Each row is a point. The window is the flat piece filled in between its corners: a triangle in 3 columns, a solid with four corners in 4, and so on. A path goes straight from each point to the next, and from the last back to the first. After which points does the path pass through the window?
In the rows, 128 means zero.

Window:
[[113  84 105 135]
 [121 131 145  99]
 [118 190 130  64]
 [125 153 132 142]]
Path:
(1): [ 98 175 138 133]
(2): [ 73 128 137 101]
(3): [149 122 104  92]
(4): [132 108 129 129]
(5): [ 84 109 125 108]
(6): [ 88 128 135 164]
(7): [154  76 104 105]
(8): [158  94 122  87]
(9): [ 95 135 115 124]
(10): [ 91 197 135  87]
(11): [154 145 148  83]
(12): [162 114 142 118]
(13): [ 87 180 127 138]
(14): [102 125 149 144]
(15): [141 102 106 126]
(16): [154 136 151  82]
Through the window after points: 8, 12

Window:
[[ 96 128  83 103]
 [130 183 163 105]
 [125  61 103 145]
 [109 109 115 157]]
Path:
(1): [112 122 175 125]
(2): [ 86  78 142 121]
(3): [121 123 103 163]
(4): [141 155 105 109]
(5): [ 58 137 116 124]
(6): [106 133 166 135]
(7): [155 122 102 142]
(8): [137 156 101 142]
Through the window after points: 2

Window (6 x 6):
[[ 94 150 123  92 139 142]
 [183 129 117 110 134 194]
 [ 81 141 137  93 102 198]
 [165 101 116 123 129 139]
 [130 165 126 145 136 114]
 [155 130 159 104 123  66]]
Path:
(1): [136 127 181 131 138 202]
(2): [184 124 147 123 158 168]
(3): [141 125  84  99  95 161]
(4): [109 189 110  77 105 155]
(5): [170 108 141 144 157 166]
(6): [128 148 161 131 150 106]
(7): [154 148  94 122 103 117]
(8): [182  96  76 116  86 150]
(9): [152 118 131 119 140 148]
(10): [154 119 145 136 138 148]
(11): [161 142 103  91 104 109]
(12): [120 155  91 144  91 126]
(13): [122 153 150 117 149 144]
(14): [143 138 144 112 148 173]
(15): [163 141 109  99 110 159]
(16): [125 131 102  78 111 119]
Through the window after points: 2, 6, 8, 12

Window, 8 rows:
[[123  63 111 150 119 132 103 150]
 [ 89 197 135 133 144  87 176 137]
 [125  83 135 110 110  68 146 127]
 [123  88 153 148 103 141 116 106]
 [111 106 151 124 157 128 159 133]
 [114 213 116  92 169  97 172 102]
 [ 98 122 106 150 135 136 173 102]
 [ 88  80 122 120  94 163 132 141]]
Path:
(1): [ 44 121 120 150 123 122 112 102]
(2): [ 79 100 132 104 145 121 108 104]
(3): [134  88 127 134 110 113 152 132]
(4): [139 130 143 134 105 115 176 131]
(5): [ 70 110 121 129 151 102 104 107]
(6): [ 51 139 124 117 130 106 145 109]
(7): [134 140 125 142 141 158 167 140]
(8): [139 106 137 130  86 106 169 123]
(9): [100  63 139 127 142 135  92 114]
(10): [ 74 121 117 136 164  88 142 107]
(11): [130 170 147 111 119 133 177 116]
(12): [162 120 138 102 126 130 199 132]
Through the window after points: 4

Window, 8 rows:
[[151  97 107 147 104 139 163  86]
 [137 207 138 143  83 179 137  99]
 [123 105  45  66 151  83 103  92]
 [134 149 168 180  72 144 108 111]
 [139 117 155 114 109 120 141  96]
 [ 90 154 141 144 107 161 124 124]
 [151 137 142 169 132 131 148 116]
 [153 137 117 129 142 203 102 132]]
Path:
(1): [104 120 135 188 113 131 126  63]
(2): [146 129 134 113 109 142 144 119]
(3): [142 145 107 128 120 164 110 138]
(4): [140 137 153 148 133 199 132  86]
(5): [114 113  90 117 162 113 114  50]
(6): [131 121  63  70 116  99 109 138]
(7): [129 136 129 110 107 143 149 141]
(8): [146 122 162 155 123 146  96  48]
(9): [139 143 113 131 139 150 124  74]
(10): [162  92 101 115 108 133 119 161]
(11): [130 153 130 145  98 127 138 156]
(12): [143 130 147 137 134 152 117  80]
(13): [123 105  97 116 144 138 135  58]
(14): [149 134 155 125  98 115 109 168]
(15): [123 139  95  95 110 135 118 150]
(16): [157 104 115 154 121 155 148  73]
Through the window after points: 1, 3, 5, 7, 15

Window (9 x 9):
[[133 132  86 105 107  70 159 105 117]
 [103 156 137  86 161 109 144 148 111]
 [111 108 107  89 139 119  89 112 133]
 [ 93 143 214 139 106 137 117  82 166]
 [129 116 143 111 109 117 126 130  91]
 [ 86 161 133 157  81 159 112 107 161]
 [145 110 134 132 155  96 126 141 134]
 [ 28 121 177 126  49 175 145 142 211]
 [144 111  85  94 129 166 137 100 141]]
Path:
(1): [143 143 147 107 138 118 122 158 135]
(2): [ 74  84 132 139 108 113 143  79 121]
(3): [106 105 123 124 139 112 139 113 120]
(4): [141 144 115  84  93 114 119 123 120]
(5): [103 141 149  86  81 107 115 134 160]
(6): [ 84 116 116 174 149 164 160  96 151]
(7): [101 122 155 131 138 117 137 104 144]
(8): [144 142 178 116  74 132  97 129 137]
(9): [153 167 150 129  88 112 106 164 150]
(10): [ 53  93 139 104 129 124 133  87 135]
(11): [ 80 103 126 132 127 160 134 134 136]
(12): [135 146 138 100 116 123 111 108 135]
(13): [125 151 141  89  85 124 115 105 165]
(14): [ 50 112 173 173 145 154 149 121 147]
(15): [103 111 141 116 119 126 134 113 116]
(16): [112 136 127  80 103 114 100 140 194]
Through the window after points: 1, 3, 7

Window, 11 rows:
[[101 169 167 166  83 128 156 141 113 137  62]
 [167  68 115 105 146 106 127 136 104 111  98]
 [175 151 103 100 170 126 145 188 118 132 128]
 [167  73 100 112 113 119 161 116 161 111 137]
 [143  67 146 109 123 103 150 149 157  58 131]
 [168 173 128 141 174 103 106 155 152 137  94]
 [ 92 178 167 158 108 132 124 103  85 134 115]
 [158 114 179  83  76 113 132 124 151 100 102]
 [ 96 194 123 166  52 104 107 146 101 126  99]
 [194  80 137 146 133 145 126 154 118 109 134]
 [ 96 150 165 145  77  87 125 155 127 165 117]]
Path:
(1): [170 166 129 143 107  79 170 143 106  86 134]
(2): [155 143 167 141  96  56 187 139 135 102 109]
(3): [131 131 132 123 134 136 105 156 106 136 102]
(4): [124 115 144 136 114 134 109 151 136 122 107]
(5): [149 124 143 141 101 106 153 113 112 112 120]
(6): [163 124 133 128 127 101 138 137 115 114 114]
(7): [141  91 115 109  89 156 116 204 179 134 121]
(8): [110  99 131 137 115 173 113 143 123 120 113]
(9): [150 129 137 123 114  94 138 127 113 119 109]
(10): [152 143 155 171 103  65 156 124  92 112 158]
(11): [101 150 132 108  73 145 101 153 147 134  66]
(12): [ 95 145 137 111  86 159 105 130 147 107  93]
(13): [181 146 153 148  98  64 149 144  96 142 111]
(14): [153 138 165 145 102  84 161 129 125 124 123]
(15): [137 125 135  93 107 137 105 153 140 120  97]
(16): [110 108 152 127 144 177  88 128 117 152  93]
Through the window after points: 8, 10, 14

Window:
[[159 109 152 109  89 148 106 124 116 177 106 106]
 [ 92  73 117 155 148 126 134 139 145  80 177 128]
 [ 82 140 133 175 116 121 152 147 140  99 153  89]
 [106 117 149 189 174 101 158 153 152 188  94  95]
 [136 121 124 194 105 124 160  96 162 121 136 106]
 [137 133 168 177 146  98  93 152 183 181 125  97]
 [121 136 150 150 121 123  60 108 115 187 123 155]
 [122 118 106 147  97  69 150 115 142 132 134  99]
 [187 128 165 157 126 112 106 147 107 143  63 107]
 [115 140 167  63 194 159  68 114 134 127 130 169]
 [124 137 105  79 161 176  31 120 133 142 110 152]
 [ 60  91 136 141 123 128 115 109 169  75 129 125]]
Path:
(1): [146 116 151 153 139 120  93 102 137 151 101  88]
(2): [ 99 124 131 159 138 128  78 106 128 156 131  89]
(3): [144 141 147 122 119 120 137 145 150 143  99 148]
(4): [132 140 113 141 140 125 120 142 158 151 116 176]
(5): [138 108 168 138 125 133  95 112 114 155 129  63]
(6): [119  90 128 157 165 111 123  92 125 136 137  80]
(7): [124 131 144 138 124 131 117 160 160 137 108 129]
(8): [121 125 132 121 132 119 109 136 144 140 131 144]
Through the window after points: none

Window (12 x 12):
[[114 118 118  90 111 154 164 103  74 103  88 128]
 [146  96 134 108 138 176  98  83  98 100  57 116]
 [101 173 127 150 178 118 139 139 160 171 129 152]
 [128 121 129 152 170  98 117 118 103 174 170 153]
 [106  94 193  85  86 111  95 105 147  87 117 154]
 [165 130 112 131 105 141 143 138  89 124  38 134]
 [131 125 143 109 150 101 139 136 159 175 142 105]
 [ 71  78 194  94 114 129 112 167 103  96 119 124]
 [106 179 157 102 145 104 105 149 114 180 146 127]
 [133 164 119 140 150 124 131 156 109 115 161 111]
 [131 181 168 163 150 141 165 150 112 183 171 121]
 [121 173  96 154 123 158 135 164 131 200 159 130]]
Path:
(1): [145 140 126 123 194 145 110 168 129 145 176 167]
(2): [130 136 140 119 159 184 183 181 150 118 138 182]
(3): [132 146 116 130 116 104 111 112  78 134 104  92]
(4): [106 142 150 142 132  99  88 136 103 150 120  85]
(5): [120 157 162  74 138 137 150 141 133 155 154 188]
(6): [136 141 143 111 146 159 143 149 107 144 112 146]
(7): [127 131  99 173 126 103 110  94 100 149 108  88]
(8): [ 90 123 144 186 116  75 115 150  95 140  98  96]
(9): [150 153 139  81 146 154 144 131 138 160 143 141]
(10): [159 133 155  76 160 153 139 138 122 140 118 172]
(11): [102 141 133 134 132 113 119 140 121 143 121 118]
(12): [119 158 124 140 120 128 138 142 114 141 132 109]
Through the window after points: 2, 4, 8, 12

Window, 14 rows:
[[ 96 139 128 136 130 159 177 104 112  75  70  99 119 168]
 [112 188 137 160 104 112 186 151 117 105 104  74 112 141]
 [138 170  92 170  93 153 191 105 151 110 117 147 109 173]
 [ 59 186 132 138  85 136 176 141 163  84  79 126 124 144]
 [150  84 166 168 121 107 117 107 141 129 158  82 130 133]
 [ 78 202 141 146  98 123 141 119 108  88 116 121  94 172]
 [ 80  92 144 119 141 156 170 177 104 106 118  96  76 158]
 [182 110 138 114 150 114 128 107 133 187 163 102 164 129]
 [171 135  98 146  65  97 108 115 124 153 119 104 157 137]
 [147 147  51 191 145 120 127 126 133 166 149 121 199 139]
 [ 75  83 168 152 168 164 173 129  98 146  79 111  56 126]
 [112  32 183 125 155 120 179 114  67 130 145 120  99 101]
 [150 151  84 152 184  80 121 173 139 120 107 123 132 120]
 [166  98 172 155 136 164 140 142  97 138 134 130 146 122]]
Path:
(1): [113 115 154 151 127 115 146 126 121 114 114 116 116 163]
(2): [126 156 118 150 116 155 130 127 121 131 163  72 102  91]
(3): [117 133 112 154 130 163 138 129 111 122 149  93 101 128]
(4): [132 118 144 136 142 110 158 136 115 129 103 118 124 154]
(5): [109 149 163 151 140 104 167 132 113 129 102 123 128 172]
(6): [120 153 109 159 105 135 134 118 127 112 138 104 120 137]
(7): [131 133 114 144 129 158 135 126 136 124 124  80 126  72]
(8): [124 121 160 158 127  79 156 129 117 126 125 126 124 210]
(9): [140 108 145 135 152  67 173 155  95 132 130 117 147 194]
(10): [137 140 117 148 133 144 135 122 134 144 129 105 133 115]
(11): [144 136 111 135 124 147 154 122 128 137 151  95 120 125]
(12): [135 129 137 162 132 118 152 123 127 138 107 137 146 156]
(13): [102 101 191 194 138  97 135 131 126 129  78 133 148 171]
(14): [136 159  77  98 108 160 173 141 118 100 152  90 101 132]
(15): [124 128 113 163 114 141 135 120 110 114 136 112 125 116]
(16): [150 124 170 118 142  93 171 152 128 169  88 122 155 185]
Through the window after points: 1, 5, 7, 9, 11, 15

Window (14 x 14):
[[177 176 136 108  92 139 144  66 145 119 117 176 120 131]
 [136  98  76 165  82  98 116  98 146 103 175 124 131 163]
 [116 111 115  70 185 116 127 126 120 139 147 131 149 156]
 [144 111 149 126 141 145 120 127  88 194 115 134 129 176]
 [168 127 102 143 115 111  90 106 117 111 197 170 118 127]
 [137 138 133 133 154 102 146 110 132 100 136 129  85 127]
 [136 123 161 102 151 125 107  82 103  71 121 100 110 147]
 [132 172 120 148 163 122  86 105 113  88 115 175 145 128]
 [117 126 116  82 123  65 102 113 116 113 123 162 118 142]
 [145 134  87  95 146 129 108  85 131 118 117 134  83 132]
 [156  97 149 132 154 153  82 172 145 160 127 147 140 161]
 [ 30 110 186 109 115 217 110 186 103 180 128 130 106 171]
 [129 122 143 108 128 106 120  53 150 156 134 114 110 122]
 [126 147 132  88 110 122 123 124 107 148 115 103 135 112]]
Path:
(1): [126 213 130 103 133  80  78  58 112 155 132 155 103 173]
(2): [128 176 127 115 122 104  99 134 160 129 153 116 137 182]
(3): [132  77 128 109 140 155 114  93  83 149 111 160 110 113]
(4): [141 111 114 101 136 131 136  94 131 103 109 147 126 126]
(5): [121 169 175 149 145  98  76  98 114 148 167 104  99 158]
(6): [139 187 126  77 114 102  96 107 126 107 162 139  84 185]
(7): [125  98 128 122 135 137 122 117 118 143 127 134 120 125]
(8): [132  66 116 123 137 156 149 143 124 104 134 129 137 122]
Through the window after points: 4

Window:
[[138  78  91 110 112  74 146 116 145 130 111 118 168  92]
 [ 91 113 124 119 120 143 118  75 120 106 141 123  70 125]
 [132  98 101 142 172 183 143 140 150 175 184  73 134 114]
 [173 161 155 165 130 109 111 102 157 147 125 131 170  93]
 [163 135  98 191 145 158 108  91 128 124 132 112  48 144]
 [ 91  95  99 113 140 116 102 139 115 169 104  54  99  97]
 [192 127 127  96 101 157 155 114 103 149 115 120  94 160]
 [119 125 161  89 159  99 102 139 104  94 140 125 158 129]
 [162 115 175 184 165  80 183 119 158 106 142 119 112  82]
 [120  68 161 150 150 127 163 149  59 125 142 134 141 137]
 [124 154  99 128 156 129 174 111 189 124  86 125  72 108]
 [146  69 146 186 132 147  88 136 185  88 139 137 142  86]
 [173 167  96  93  94 168  72 142 114  93  98 120 138  80]
 [ 91 103 128 132 113 127 170 145 158 103 169 117 135 153]]
Path:
(1): [ 98  89 134 105 116  94  63 167 132 167 156 108  87  98]
(2): [141 128 117 138 123 138 115 128 128 145 128 134 115  94]
(3): [150 111 113 115 131 128 129 126 130  90 119  90 144 114]
(4): [136 114 127 131 142 144 138 114 133 118 127  90 133 116]
(5): [126 122 125 128 122 105 142 142 122 141 150 146 120 121]
(6): [115  91 122 135 100 120 117 156 143 176 140 168 108 117]
(7): [167 113 132 133 171 116 171  91 109  72 114  55 149 108]
(8): [140 120 117 132 140 133 134 114 130 113 111 106 139 111]
Through the window after points: 2, 6, 8

Window, 14 rows:
[[143 137 103 155 114  85 136 106 192 101 118 154 115 190]
 [ 89 117 130 164 131  91 153 111 108 144 140 142 163 172]
 [ 85 139 134 157 102 167  99 134 122  97  92 107  88 120]
 [131  72 170 117  79 101  92  98 152 137 108  87 146 112]
 [ 91 139 126 127 102  97 120 135 166 150  93 107  93  44]
 [123 178  83 155 135 113 132 131 117  94 113 114 172 174]
 [120 134 114 142 141 126 100  94 102 171 140 105 119 113]
 [ 84 131 158 127  87  78  96 124  92 114 105 150  95 125]
 [158 117 166 136 134 138 138 174 142 188 114 198 140 174]
 [192 127 145 146 146 123 153 152 136 141 141 120  82 160]
 [125 138  75 129 135 121 164 113  75  70  96 161  95 142]
 [129 136 171 137 139 173 132 141  86 147 172 180 148 127]
 [ 94 182 163 121 132 130 159  80 115 151 126 135  77 167]
 [131 120 134  88 176 120 141 147 154 193 168 124 100 130]]
Path:
(1): [105 138 139 155 142 121 119 116 131 122 113 148 136 122]
(2): [101 144 111 103  79 129 131 139 119 151 111 104  83 127]
(3): [139 147 130 155  88 127 146 112 126 157 143 146 120 173]
(4): [111 121 157 105 193 116 122 124 123 102 106 145 108 147]
(5): [ 91 139 140 150 181 113 141  95 117 122  83 124  82 141]
(6): [141 132  94 123  86 114 139 137 100  96 127 166 126 146]
(7): [124 133  92 143  87 162 130 143 116 158 165  87 101 154]
(8): [121 138 144 134 152  99 144 109 117 123 105 162 122 143]
(9): [127 124 132 181 199 137 160 101  90  66  90 175 145 160]
(10): [ 96 165 118  97  44 108  91 137 152 185 156  98 118 129]
(11): [ 90 119 100 130 103 148 166 143 109 151 146 118 122 149]
(12): [154 137 196 148 146  72  90  98 150 124  95 158  84 118]
(13): [114 137 143 151 172  78 101 122 109  68 104 139 114 176]
(14): [110 137 123 143  81 138 136 123 125 141 114 133 124 120]
(15): [115 161  81 129  87 126 131 187  91 168 137 119 118 162]
(16): [134 110 169 134 163 123 133  93 142 124 130 150 123 145]
Through the window after points: 5, 7

Window (14 x 14):
[[112 163 114  86 102 156 124 128 177 139 146 119 173  59]
 [162  87 100 137  50 160 150 122 154 186 176  77 140 119]
 [168  92 136 155  36 127 152 162 109  79 164 145 169 115]
 [150 133 158  81 164 113 147 159 183 113 101 118 113 127]
 [131 150 159 135 165 135 125 117 142 120 141 144 138 151]
 [130 155 112 105 106 128 160 154 131  81 138 121 117 139]
 [ 88 114 107  86 184  84 152 119 172 102 116 192 187 130]
 [ 66  96 146 167 107 114 113 156 108  87 100  97 153 173]
 [136 125 148 110 131 124 123 126 111 149 119 104  84 114]
 [144 138 167 153  98  81 168 148 117 156  88 132 108 175]
 [158 145 106  87 122 175 156 121 156 135  99 138 150  93]
 [ 48 115 180 130 118 140 181 161 115 108  97 147  92 176]
 [134 144 120 136 148  99  96 113 197  73  89 174  95 126]
 [147 139 158  87 115 143  94 153 126 159 128 118  88 175]]
Path:
(1): [124 144 171 101 105 108 134 110 167 114 125 141 155 146]
(2): [154 127 147  89 107 128  93  79 151  79 123  99 143 179]
(3): [123 140 129 127 135 118 124 150 163 122 108 161 102 119]
(4): [120 144 117 142 143 135 160 172 144 171 149 188 132 140]
(5): [118 117 158 102 122 125 124 109 151  98 102 105 136 129]
(6): [112 145 135 102 113 124 149 125 146  81 119 114 131 143]
(7): [164 126 120 145 137 127 112 185 142 155 124 183  74 131]
(8): [118 127 107 148 137 118 109 174 113 129 150 131 111 104]
(9): [118 131 178  67 100 140 182 100 163 123  95 114 164 161]
(10): [141 110 169  85  97 141 135 111 172  84 135 119 152 152]
(11): [107 146  94 140 153 129 142 167 121 150 117 145 113 105]
(12): [142 161 104 109 129 151 132 209 170 122 123 154 119 135]
(13): [126 118 151 117 107 120 158  67 111 104 133 103 137 129]
(14): [118 107 145  44 111  91 147  94 172  96 168 123 151 119]
(15): [100 144 119 139 153 139 140 160 147 131  91 161 150 126]
(16): [122 115 105 148 132 134 121 149 140 105 103 129 106 126]
Through the window after points: 2, 6, 12, 14, 16

Window:
[[ 99 162 113 135 108 178 205 107  93  99 129 121 202  85]
 [114  67 106  96 109 104 134 114 162 142 180 147 156 118]
 [ 66 136 147 122  86 135 149 128 141 152 181 153 151  85]
 [119 110 146  89 126 149 104 149 110 144 150 125 157 150]
 [ 88 120 115 141 103 188 181 139 127 124 119 114 124 134]
 [ 90 123 121 126 133 127  94  98 122 137 133 104  97 153]
 [ 67 129  91 164 123 103 119 127 188 178  93 121 131 144]
 [132 117 129 124 133  94 153 162  88 121 131 106 118 143]
 [116 108  99 140 149 120 129 172 152  95 124 130 135  63]
 [177  85 141 215 168 102 121 181 147 103 131 104 119  79]
 [206 129 117 152 123 123  87 167 117 105  99 123  99  97]
 [ 79 145 104 152 146 142 147 120 101 227 126 110 114 108]
 [ 90 153 119 161 147 144 122 133 125 161 188 201 116 118]
 [ 80 113 128 157 107 157 114 131  82 132  99 174 117 129]]
Path:
(1): [127 114 146 127 132 118 136 135 138 131 119 139 132 104]
(2): [137 137 155 135 159  99 186 152 145 112  67 151 114 136]
(3): [126 119  93 149 116 156  97 136 108 136 163 125 132 104]
(4): [ 97 157  97 178 123 135 113 172 109 152 184 158 126 106]
(5): [117 125 132 138 144 139 129 119 134 142 141 168 116 120]
(6): [121 111 154 128 132 123 166 153 135 126 128 138 130 110]
(7): [115 111  73 148 110 136  66 124 122 118 167 137 141 126]
(8): [ 70 132  59 177 104 156 122 147 117 105 163 102 131 150]
Through the window after points: 4

Window (14 x 14):
[[ 77 157 129 125  82 169 123 181 132 116 108 141  98 115]
 [169  85 172 116  63 125 118 134 156 151 151 146 142 126]
 [155 151 120 166 187  97 107 115 135 144 128 158 131 104]
 [134 131 174 112 120 162 138 139 139 146 149 110 164 142]
 [121 123 114 128  72 186 112 145 152 176 155 110 131 124]
 [120  84 131 131 108 109 143  74 161 134 158 128 151 154]
 [152 203 112 181 158 109 104 142 158 108  72  95 105 110]
 [148 128 122 101  99 124 142 167 133 144 177 107 122 151]
 [183 142 141 162 148 105 147  90 113 172 105 136 112 150]
 [184  98 125 167 164 128 103 110 120 117 113 134 123 153]
 [ 95 153  94 114 131 153 132 210 171 137  54 109 109  92]
 [166 213  86 130 193 138 117 125 172 101  62 142  86 109]
 [159 150 140 138 193  91  75  94 145 145  94 123  85 142]
 [156  86 163 132 127 134 152 100 142 141 175 106 106 109]]
Path:
(1): [152 153 117 111 114 109 109 136 100 102 121 109 127 115]
(2): [157 112 149 154 141 138 153 119 163 184 148 134 114 153]
(3): [151 135 155 151 132 120 121 112 179 164 111 163  84 149]
(4): [148 139  97 114 161 123 102 149  94 108 109  67 152 102]
(5): [162 160 116 114  93 122 106  95 114 107 112  96 106 106]
(6): [144 115 153 157 152 127 128 135 160 159 144 142 127 150]
(7): [152 163 135 149 159 102 134 170 179 141 131 114  87 165]
(8): [134 142 121 138 138 143 111 101 125 129 104 129 131 104]
Through the window after points: 1, 3

Window, 14 rows:
[[112  85  21 101 191  72 120 121 152 155 189 208 136  93]
 [133 183 123 133 124 124 144 156 176 123 142 104 166 136]
 [118 171 177 161 204 141 154  70 112 158 183 154 126 124]
 [153  92  95  81  84  79 149 101 157 151 163 157 166 113]
 [139 127 137  92 128 150 125 101 130 144 127 110  93 152]
 [124 106 104 158 126 120 133  45 166 166 177  91 181 122]
 [146  98 136 133 161 104 153 154 160 104 136 131 148 145]
 [135 148 111 110 149 129 156 122 108 111 194 103 123 146]
 [121 153 133 146 118  91 131 132 107  73 109 147 153 131]
 [128 130 123 109 123 141 168 110 152  89 119 105 175 100]
 [139 162  58  83 190 107 162  95  98 144 151 146 155 176]
 [144 112 116 101 136 143 109 146 133 101 148 143 185 137]
 [ 95  88 189  63 116 159 153 156  41 206 110  88  79 163]
 [ 87 117 136  96 116 156 164 121 114 134 139 136 127 181]]
Path:
(1): [116 144 124 109 125 104 137 116 145 125 154 116 156 119]
(2): [124 115 133 102 138 100 140 124 163 125 151 142 159 122]
(3): [166 108  80 137 131 130 164 134 104 133 137 121 124 159]
(4): [139 125 127 137  76 162 175 121  96 175 138 140 162 122]
(5): [120 131 148 100 144 118 139 119 119 121 133 108 128 154]
(6): [113 131 142  82 166  83 120 124 131 129 159  95 147 165]
(7): [134 111 125 146 129 169 177 111 115 154 134 159 126 125]
(8): [132 134 113 135 131 150 143  92 131 144 132 130 143 121]
(9): [119 114 145  89 152  65 140 113 145 111 189 107 154 163]
(10): [139 154 147  72 155 100 107  85 130  90 168  85 173 143]
(11): [119 133 132 151 157 138 160 130 122 134 141 148 130 136]
(12): [163 103 131 133 124 197 164 130  73 123 131 160  89 132]
(13): [ 90 119 121  86 146  99 140 121 135 157 154 122 149 149]
(14): [ 84 132 155  69 182 114 156 113 142 121 152 128 129 122]
(15): [149 123 100 124 127 123 140 134 112 130 136 144 140 153]
(16): [143 119  98 136 166 147 163 135 131 109 120 158 147 133]
Through the window after points: 2, 6, 8, 12, 16

Window:
[[170 116 168 163 106 127 138  52  99 131 123 156 113 181]
 [ 68  66 128 100 105 127 174 108 134 110 137 174 119  91]
 [124 145  96 110 123 142  94 139  98 143 149 159 201 164]
 [134 130 154 149 165 129 119 150 101 112 154 157 124 155]
 [168 155 177 156 202 112 153 136 106 122  89 133 159 117]
 [127 107 142 139  64 143  99 184 158 143 120 172 128 109]
 [126 153 131 138 165  90 133 119 125 116 148 123 114 103]
 [104 156 196 154 127 100 120 111 122 158 164 168 126 165]
 [118  75 161 141 135 135  90 151 148 172 127 152 142 122]
 [118 160 142 112 114 110  51 147  88 128  85 119 117 152]
 [100 119 125 186 181 114 152 112  86 137 100 133 127 134]
 [ 85  71 138 126  91  88 146 143 127 135 126 114 140 155]
 [149 178 159 114 123 154 138 138  78 116 146  79 158 120]
 [ 75 161 112 150 198 129 157  77 147  81 112 130  75 170]]
Path:
(1): [127  98 109  76 151 134 138 124  92 178 132 156 119 133]
(2): [112 132 134 128 134 123 129 161 115 143 130 127 118 130]
(3): [ 99 101 166 168 147 105 114  83 141  74 121 166 170 156]
(4): [ 89 142 163 153 134  93 112 104  98  82 158 130 160 126]
(5): [174 137 126 125 178 131 160 145 141 174  97 146  92 126]
(6): [144 163 142 118 166 131 172 154  72 150 150 154 123 149]
(7): [117 137 143 153 132 117  97 119 133 120 123 125 141 138]
(8): [100 133 161 173 120 115 121 111 133 110 135 140 127 155]
Through the window after points: 4
